Rows are points. The points of each table are mixes of a few directions, plus a little noise. How many directions does each table use, and how many do they share? Where both have some left over, give the other angles between the two spaces (their principal angles), to ten degrees, smallest first.

First (6 x 2)
1,1
45,53
-17,-21
-27,-32
55,65
-56,-66
Second (4 x 2)
-18,16
-5,5
75,-63
-52,44
Directions: first 1, second 1, shared 0; angles 90

First (6 x 3)
-14,6,-5
-40,9,-11
121,-30,36
-35,-6,-4
-40,-6,-3
7,26,-11
Second (7 x 3)
43,47,-16
-24,-45,17
-17,38,-23
47,60,-20
-20,-3,-2
28,-29,19
-57,-68,25
Directions: first 2, second 2, shared 2

First (8 x 4)
1,7,9,-7
-9,-58,-78,63
-10,-58,-79,63
8,48,65,-52
-7,-42,-58,46
6,39,53,-43
4,22,30,-24
7,42,57,-46
Second (5 x 4)
-92,-82,54,11
2,-11,-12,-15
13,36,-37,-76
24,52,10,34
52,6,-15,47
Directions: first 1, second 3, shared 0; angles 40

First (6 x 6)
-58,9,76,24,0,36
-9,3,13,4,-1,6
-50,7,64,21,-2,32
65,-9,-86,-28,2,-42
-32,4,44,15,-1,20
84,-12,-112,-36,2,-53
Second (8 x 6)
-34,-27,13,43,-50,-32
105,-11,16,-16,-21,9
-121,40,-11,-58,23,-19
37,-35,21,-25,-24,4
38,0,-6,-10,34,33
-47,-27,-25,52,63,45
3,-48,9,41,-27,0
18,115,-17,-29,5,-40
Directions: first 1, second 4, shared 0; angles 60

First (7 x 8)
-51,-28,68,-55,31,5,-74,-4
42,41,-96,55,-12,-29,71,34
-61,-42,44,3,-10,45,-7,12
-39,15,-56,14,31,-36,7,76
47,14,47,-70,28,-32,-72,-64
57,26,-46,32,-23,-8,48,-16
5,-27,37,20,-45,56,26,-39
Second (10 x 8)
11,-27,31,11,-44,-45,37,29
-31,20,44,7,-73,-75,39,4
-4,-13,41,11,-63,-65,43,25
13,-8,-19,-3,31,31,-16,-2
-2,21,-44,-13,64,65,-47,-29
46,-49,-19,4,40,40,-7,22
-42,37,38,2,-66,-67,27,-7
18,-38,36,14,-50,-52,44,37
-53,88,-56,-28,73,74,-75,-74
42,-29,-52,-7,90,91,-44,-2
Directions: first 3, second 2, shared 0; angles 70, 90

First (10 x 11)
18,55,-100,13,-42,27,59,-14,-25,-23,-67
-14,-46,81,-9,35,-21,-49,12,21,18,55
-18,-54,98,-14,43,-24,-57,15,25,22,66
21,67,-121,16,-52,31,71,-17,-30,-28,-82
-2,-6,8,-2,4,-3,-6,2,3,2,6
-14,-42,77,-12,32,-20,-45,11,18,18,50
11,36,-63,8,-27,16,37,-8,-17,-14,-43
-5,-25,43,-7,17,-12,-25,6,11,11,28
4,15,-27,4,-12,8,14,-3,-6,-6,-18
0,0,0,0,1,0,1,0,-1,0,0
Second (11 x 11)
-42,-19,3,-25,-6,-24,21,36,-9,-19,3
30,-1,28,16,18,12,-37,-25,16,22,18
-17,-22,31,-11,11,-14,-10,14,4,1,20
-11,30,-75,-4,-37,5,58,10,-25,-28,-50
29,52,-85,21,-33,30,41,-26,-18,-13,-57
-63,-58,63,-39,18,-46,-7,55,3,-10,43
38,35,-39,24,-12,28,6,-33,-2,5,-28
-7,-25,46,-6,20,-11,-27,6,12,11,31
-74,-79,98,-48,31,-59,-25,65,12,-4,67
68,35,-11,41,7,40,-32,-59,14,29,-8
50,49,-58,31,-18,37,11,-44,-5,5,-40
Directions: first 1, second 2, shared 1

First (10 x 12)
2,-41,6,-7,47,-31,8,-53,65,-90,13,4
1,-14,2,-3,16,-10,2,-18,22,-31,4,1
0,9,-1,1,-11,6,-1,12,-13,19,-3,-1
0,-14,2,-1,16,-11,4,-18,20,-31,5,0
-3,48,-7,8,-54,37,-9,62,-74,104,-15,-5
2,-15,0,-2,17,-12,4,-18,23,-32,5,2
0,3,-1,0,-3,2,-1,4,-4,6,-1,-1
2,-39,6,-9,48,-30,9,-51,62,-89,13,5
-1,32,-4,6,-37,25,-8,42,-50,70,-10,-4
-2,32,-4,7,-37,26,-5,41,-50,70,-10,-4
Second (10 x 12)
33,22,2,-10,3,52,19,-4,-86,25,-42,-4
28,-53,16,-57,32,31,16,-47,40,-43,-11,-1
-37,-39,0,-2,-1,-58,-24,-2,121,-33,52,5
-34,9,-9,30,-17,-46,-20,24,39,6,32,4
8,20,-4,24,17,-5,10,-12,-41,-22,-13,1
-5,17,-4,22,-1,-13,-1,6,-17,0,1,1
-22,16,-6,18,-28,-18,-17,33,9,35,17,0
38,18,4,-12,12,54,24,-14,-89,11,-46,-4
6,8,-2,14,17,-6,9,-14,-21,-25,-8,2
-14,-17,4,-27,-33,8,-17,28,45,47,17,-3
Directions: first 1, second 3, shared 1

First (11 x 14)
-41,-10,-21,-32,10,-4,-26,35,0,-27,-55,31,26,6
24,13,-21,-105,-2,74,6,9,-9,-28,19,89,-16,-7
-15,-11,14,-45,0,9,-26,29,-23,-28,-39,4,-37,46
-51,-9,22,5,-14,-56,-76,39,-2,-6,-47,-53,15,2
-60,0,46,4,29,-56,-40,43,-8,1,-48,15,-8,41
75,17,24,99,-10,-4,69,-80,13,63,104,-64,-24,-28
14,-13,-94,16,23,47,84,-30,24,-19,-14,61,65,-28
16,14,36,60,9,-28,23,-29,9,42,47,-20,-10,-5
-18,-19,7,-17,-10,-8,-31,23,-20,-25,-46,-35,-23,36
45,22,7,43,-34,-4,4,-44,24,47,88,-51,19,-74
8,-6,-19,-29,2,30,15,1,-8,-20,-10,25,-9,13
Second (8 x 14)
-4,-5,10,55,-7,-37,-25,17,48,38,-52,-52,-38,-22
25,-2,-9,-40,-4,45,22,-8,-49,-17,51,50,34,23
-57,26,2,-90,48,83,31,-1,-21,-59,79,11,50,27
16,-10,0,43,-19,-50,-17,-3,16,21,-45,-10,-27,-17
-71,17,12,16,30,-48,-21,3,65,-14,-51,-65,-29,-25
-40,9,7,18,15,-40,-16,0,42,-5,-40,-41,-23,-19
11,-1,-12,-30,-5,-15,13,-29,-41,-36,13,55,20,8
121,-35,-9,28,-58,63,12,22,-60,71,44,52,14,25
Directions: first 5, second 3, shared 0; angles 40, 60, 80

First (9 x 18)
-78,-21,17,-10,-9,-29,-67,-9,15,69,45,-82,9,-7,-42,-10,67,-39
22,78,53,5,40,-8,-51,51,11,61,25,-60,-78,4,33,-76,35,-28
-33,-31,-9,-4,-13,-7,-6,-19,2,6,7,-10,25,-4,-24,17,13,-4
-79,-121,-63,-13,-60,-6,30,-76,-6,-42,-7,32,114,-12,-71,95,-8,15
5,51,39,3,25,-10,-42,33,9,49,23,-52,-51,3,17,-53,32,-26
67,27,-6,10,13,23,47,16,-10,-48,-34,60,-17,7,39,-1,-51,29
10,-24,-23,0,-14,10,33,-16,-7,-38,-20,41,26,0,-2,30,-28,19
22,-52,-51,1,-27,22,74,-34,-15,-82,-42,89,56,-1,-5,65,-63,42
64,88,45,11,44,7,-17,57,2,27,1,-17,-84,9,55,-71,1,-10
Second (8 x 18)
-33,34,-4,-25,-25,64,58,42,-1,-14,29,-36,32,71,-36,-21,-13,6
12,23,-1,-79,67,-48,47,19,106,-21,20,-11,44,30,14,-31,5,29
39,32,19,-65,57,-83,18,-22,30,-31,13,31,13,-17,-14,-10,20,-67
23,-17,-65,-91,79,-39,-12,36,-7,43,-24,3,-29,-61,-61,19,-18,72
5,-60,3,71,-20,-6,-8,-45,-59,20,-58,-8,-67,-1,48,56,54,13
-31,63,56,89,-29,49,-36,-14,8,8,46,35,69,21,-44,-35,-33,-41
2,-56,-18,59,-60,8,-87,-21,-33,13,-23,19,-43,-89,66,17,-24,-1
-24,-14,9,43,-66,59,21,-1,-39,-15,-3,-26,-15,44,25,10,12,-12
Directions: first 2, second 6, shared 0; angles 80, 80

First (8 x 20)
-15,-14,-1,1,14,-17,-13,15,-1,-9,4,6,10,-8,16,-2,4,11,-15,3
3,-12,5,-1,6,-8,-8,15,3,-1,8,-12,-10,3,0,-10,13,-21,0,0
2,-1,-8,-11,-9,4,7,-17,-1,18,-4,25,8,27,-9,6,-18,-2,9,7
12,-4,-1,-5,-1,-4,-5,3,-1,11,14,-8,11,-2,-5,-10,-9,-19,1,12
11,32,4,31,13,-12,-17,20,-15,-33,29,-67,55,-121,29,-15,-15,42,-41,13
-10,6,-4,-3,-8,12,13,-18,2,1,-21,26,-12,23,-4,17,-3,18,8,-12
7,1,5,-4,-9,15,13,-9,6,6,-10,2,-31,28,-16,4,14,-21,19,-11
-9,-8,-1,-9,-6,10,12,-11,7,6,-20,28,-31,47,-11,12,12,-8,17,-13
Second (8 x 20)
7,-20,30,-5,22,6,24,13,5,-27,12,-42,-9,-22,13,-16,-3,-31,-14,11
28,34,-25,26,-8,22,-32,-34,7,31,-2,21,9,25,6,18,-13,27,19,-16
-7,-34,10,2,2,-8,-8,-10,2,-4,-9,42,-3,-2,-8,1,-15,-16,-1,6
-11,23,21,-1,-33,-3,19,-19,-13,-14,-20,23,1,-52,-18,5,-24,22,3,-9
-11,-3,-59,11,1,2,4,21,-12,4,5,-28,29,-4,-26,9,43,15,-10,24
-24,13,3,-16,-22,-3,-1,24,-1,0,21,-25,-12,-19,2,-23,25,-1,-4,2
11,-20,7,-8,32,-4,1,15,9,0,8,-20,-8,38,20,-4,6,-23,-4,2
7,7,13,-8,4,-11,-8,-11,3,12,-14,29,-8,36,11,9,-18,6,12,-19
Directions: first 4, second 6, shared 1; angles 30, 70, 70

First (9 x 24)
27,-6,20,-37,-57,42,-32,-16,38,10,3,-6,-8,-4,-8,17,4,36,12,-5,22,-27,-12,-20
-50,-36,-16,46,54,9,12,33,-21,12,38,4,8,-4,36,-9,-11,-55,-47,21,-14,1,-14,29
-19,-35,3,8,-3,42,-17,14,13,18,33,-1,0,-6,21,9,-5,-14,-27,14,9,-21,-20,5
30,-27,28,-43,-79,80,-52,-14,60,25,21,-9,-10,-9,0,28,3,40,3,3,34,-46,-27,-24
-43,-57,-2,30,19,52,-16,31,8,26,54,0,1,-9,40,7,-11,-41,-52,27,3,-24,-30,18
59,42,19,-56,-64,-7,-16,-38,26,-13,-43,-5,-8,4,-41,10,11,64,53,-24,17,-1,14,-33
51,103,-11,-24,13,-121,51,-39,-41,-54,-95,3,4,18,-65,-25,14,40,78,-41,-24,60,61,-15
-16,19,-18,28,50,-51,33,8,-38,-15,-14,6,8,6,0,-18,-2,-25,-1,-1,-23,29,16,17
-37,0,-24,46,69,-43,35,23,-44,-9,3,7,8,5,13,-21,-5,-48,-22,9,-26,28,10,27
Second (10 x 24)
60,91,-15,-21,-27,-28,43,-29,-30,-61,-10,58,-2,17,-59,-26,26,13,45,-17,15,18,3,17
20,4,9,4,-12,-33,-17,-36,-2,-21,-38,-28,-8,20,-24,-24,3,58,33,-18,5,29,25,-21
40,30,5,9,-37,-17,-18,-20,-6,-17,-19,21,-4,21,-57,-9,6,35,43,2,1,-7,-5,9
-20,-33,3,-2,5,32,-9,7,14,14,23,-15,-2,-10,33,5,-3,-9,-28,3,10,-5,-7,-6
12,46,-12,-22,23,-46,47,-21,-23,-39,-28,-3,0,1,0,-24,12,6,13,-29,2,48,34,-12
-27,26,-23,-28,51,0,69,27,-15,-6,23,21,11,-29,50,7,5,-69,-41,-8,-4,15,5,7
-20,-51,17,40,-8,4,-58,34,14,60,-8,-12,6,3,-17,39,-26,-8,3,35,-31,-52,-20,13
-6,-53,17,18,-35,55,-55,5,28,28,31,-10,-7,3,4,11,-9,16,-14,22,13,-38,-31,2
35,46,-6,-30,-12,-11,32,-52,-11,-65,-8,0,-11,12,-8,-48,25,46,20,-38,36,55,23,-20
-92,-106,8,33,50,40,-36,85,29,106,33,-34,17,-39,75,70,-40,-86,-75,48,-43,-65,-27,10
Directions: first 2, second 4, shared 1; angles 40

First (10 x 32)
-17,4,-7,13,2,16,-3,12,1,39,-49,10,-32,6,-57,15,0,30,16,-24,-37,-4,17,-36,-20,24,-46,-33,1,25,76,-48
-21,-20,13,4,14,10,-5,10,-7,-14,-22,-15,41,26,11,12,6,-5,-14,-7,-3,-30,41,-69,8,5,-43,11,12,40,9,-44
42,43,-39,13,-17,-12,10,5,30,23,-7,38,-50,-20,-10,-23,-18,39,0,7,0,58,-68,87,-25,14,31,-21,-36,-43,24,56
-28,-5,19,-10,-1,-2,-4,-7,-38,-21,5,-22,42,-6,15,14,-1,-33,1,3,9,-32,38,-36,7,-20,-6,16,38,19,-39,-21
-17,6,5,-48,-7,5,-26,-3,-23,52,27,-8,-65,-30,-5,48,-50,-14,-3,6,29,39,-10,34,89,-42,121,-22,67,-11,-37,60
64,-12,14,-7,-11,-1,-16,25,34,-26,20,16,14,35,67,-30,28,-19,-19,-2,19,7,-29,25,-1,10,-14,26,-49,-23,-7,40
-63,22,-38,36,24,-24,59,-69,-22,-20,17,-15,13,-58,-78,-12,-10,30,35,31,-18,-8,1,28,-46,-8,17,-6,8,-12,-39,-37
1,63,-18,18,-30,-11,-5,43,-42,-20,-74,6,78,0,61,8,-38,0,-38,-1,15,-4,17,-34,-33,-1,-48,9,39,33,2,-5
38,-24,35,-29,-17,-4,-16,-9,2,-16,67,0,-20,-6,19,-22,39,-52,24,1,8,-8,-20,52,-2,-15,25,20,-23,-48,-45,35
3,-76,18,8,46,24,2,-6,63,1,14,-4,-22,57,-25,-10,46,20,0,-15,-21,-19,11,-52,25,34,-40,4,-57,19,52,-40
Second (11 x 32)
32,-18,26,-37,-58,-95,-80,-12,99,-50,-27,11,-43,32,-50,-116,14,20,-4,98,35,-13,-84,117,-5,-41,36,109,-17,-98,-25,62
-3,16,-13,-48,-12,-6,-21,18,-31,8,0,-39,20,-16,33,22,-2,-12,-19,-21,-2,4,7,15,1,-21,9,-14,41,2,-3,39
10,21,16,95,37,49,75,-38,-18,1,-9,79,29,30,-44,1,19,-21,25,-7,-43,-10,13,-54,-16,78,-64,-53,-38,33,30,-96
-21,-31,-1,60,39,42,46,-3,5,15,22,19,-28,-8,-5,29,-16,19,24,-18,6,7,33,-70,13,20,-5,-13,-43,39,3,-58
-12,-20,-2,17,16,17,15,4,6,9,15,-2,-20,-10,4,16,-12,14,9,-9,11,6,17,-32,9,0,9,0,-17,16,-3,-16
20,52,-2,-29,-17,-7,-7,-5,-41,-4,-24,2,57,10,6,-1,24,-36,-20,-10,-35,-9,-13,35,-21,13,-30,-33,45,-8,15,20
-18,-14,-14,-16,10,14,-1,18,-13,16,17,-33,-11,-23,30,34,-17,9,-3,-25,13,10,24,-25,11,-19,20,-7,7,20,-6,11
-13,6,-12,6,20,33,24,9,-40,19,12,-12,17,-16,24,48,-6,-7,-1,-40,-12,7,32,-41,2,10,-9,-40,12,38,8,-16
-2,-8,-4,-26,-10,-18,-23,11,10,-1,4,-22,-12,-9,10,-4,-7,9,-5,6,14,2,-5,17,5,-24,20,20,7,-12,-9,28
16,-20,14,-28,-37,-62,-55,-3,68,-30,-12,-1,-35,15,-27,-71,4,19,-1,62,29,-7,-48,71,2,-33,32,76,-13,-62,-21,44
-8,14,-10,6,17,32,26,4,-43,17,6,-5,24,-11,22,42,0,-13,-3,-37,-18,3,28,-35,-1,14,-17,-44,15,34,11,-17
Directions: first 6, second 3, shared 0; angles 40, 50, 50
